Every row gives one point. Two turns around zero, p and q, are shown by what they do to some points. Write where each new point lands after one turn and then the other. Backwards means that the second turn is done in reverse. Each puzzle has new turns, and all numbers are rounded.
(in the rows, 128 means zero)

Turn p:
[ 62  61 102] => [ 40 156  96]
[157 136 111] => [140 132 160]
[149 134 211] => [196 139  76]
[142 138 112] => [132 124 151]
[114 150 112] => [118 101 137]
[144 149 120] => [142 116 148]
Turn q:
[221 131  99] => [ 70 133 206]
[ 98 134 137] => [141 127  99]
[112 120  92] => [140 166 128]
[116 148 133] => [119 127 106]
[ 93 107 178] => [170  87 101]
Where do these land?
q, then p backwards: [133 107 165] => [127 171 130]
q, then p backwards: [121 163  63] => [131  54 123]
q, then p: [106 122  96] => [148 102 149]
p, then q: [103 152 138] => [153 143 149]
p, then q: [208  90 158] => [ 38 104 128]
p, then q: [ 97 134 148] => [143 160 141]

Turn p:
[152 146 110 109] => [146 102 123 152]
[124  91 105 111] => [ 87 108 132 136]
[156 146 138 164] => [160 126  99 102]
[ 79 105 103 127] => [ 92 124 173 114]
[195 158 206 146] => [183 173  46 135]
[ 62 123 107 110] => [102 136 194 130]
Turn q:
[131  81 163 104] => [102 103  90  93]
[184 172 165 109] => [132  84 189  94]
[127 107 113  91] => [154 120  97 109]
[105 126  67 181] => [140 161 116 203]
[ 94 154 132 155] => [112 170 148 140]
Where do these land?
p, then q: [ 80 123 137 144] => [123 143 151  84]
q, then p: [151 144 102  61] => [120 101  73 173]
q, then p: [109 142 173 183] => [137 182 175 108]
p, then q: [121 100 158 145] => [157 159 139 117]
q, then p: [180 131  70 107] => [110 100  56 112]

Turn p:
[ 56 131 184 126 161 152] => [139 172 108  47 129  97]
[147 177  55 102 123 158] => [ 89 130  80 201 139 109]
[180 143 117 117  89 180] => [ 94 162 156 187 157 133]
[111  99 149 157  94 103] => [133 126 163 103  85 150]
[136  88 114 130 128 106] => [153 100 150 137 110 123]
[161 133 158 130  90  89] => [102 101 166 119 134 173]
[ 88 125 174  84 153 120] => [121 120 126  62 148  89]
[145 129  73 178 184 115] => [191 113  76 168 120 152]
Turn q:
[120 104 133 121 103  85] => [133  93 116 164 126 151]
[175 118  79 139 145 113] => [156  84 160 105 133  97]
[ 41 111 123  54 104 138] => [ 91 173 168 212 130 171]
[154 124 150 112 135 124] => [147 126 127 111 108 149]
[116 124  89 158 149 104] => [146 109 131 142 166  93]
[ 45  69 152  99 108 142] => [ 85 153 136 184 170 198]
[187 136 168 155 161 154] => [152 136 104  48 119 133]
[160 171  98 165 100 152] => [ 97 113 121  96 106  67]
[154 194 158 148 146 141] => [144 164  89  90  94  93]
Where do these land?
q, then p: [124 122 112 170 131 120] => [158  97 117 126 126 116]
p, then q: [195  84 175 132 113 144] => [156 172  84  72 122 165]
q, then p: [102 116 147 120 166 147] => [122 146  95 131 167 133]
p, then q backwards: [ 98 194 132 126 107  82] => [146 111 174 157  68 155]
p, then q: [153 115 108 158 130 175] => [131 128  92  94 118  87]
q, then p: [112 135 139 118  67 120] => [128 155 128 129  68 126]
q, then p backwards: [150 127  83 131 201 189] => [119  80 213 103 137 163]
p, then q: [ 91 131 129  69 110  47] => [113 102 161 187 156 201]
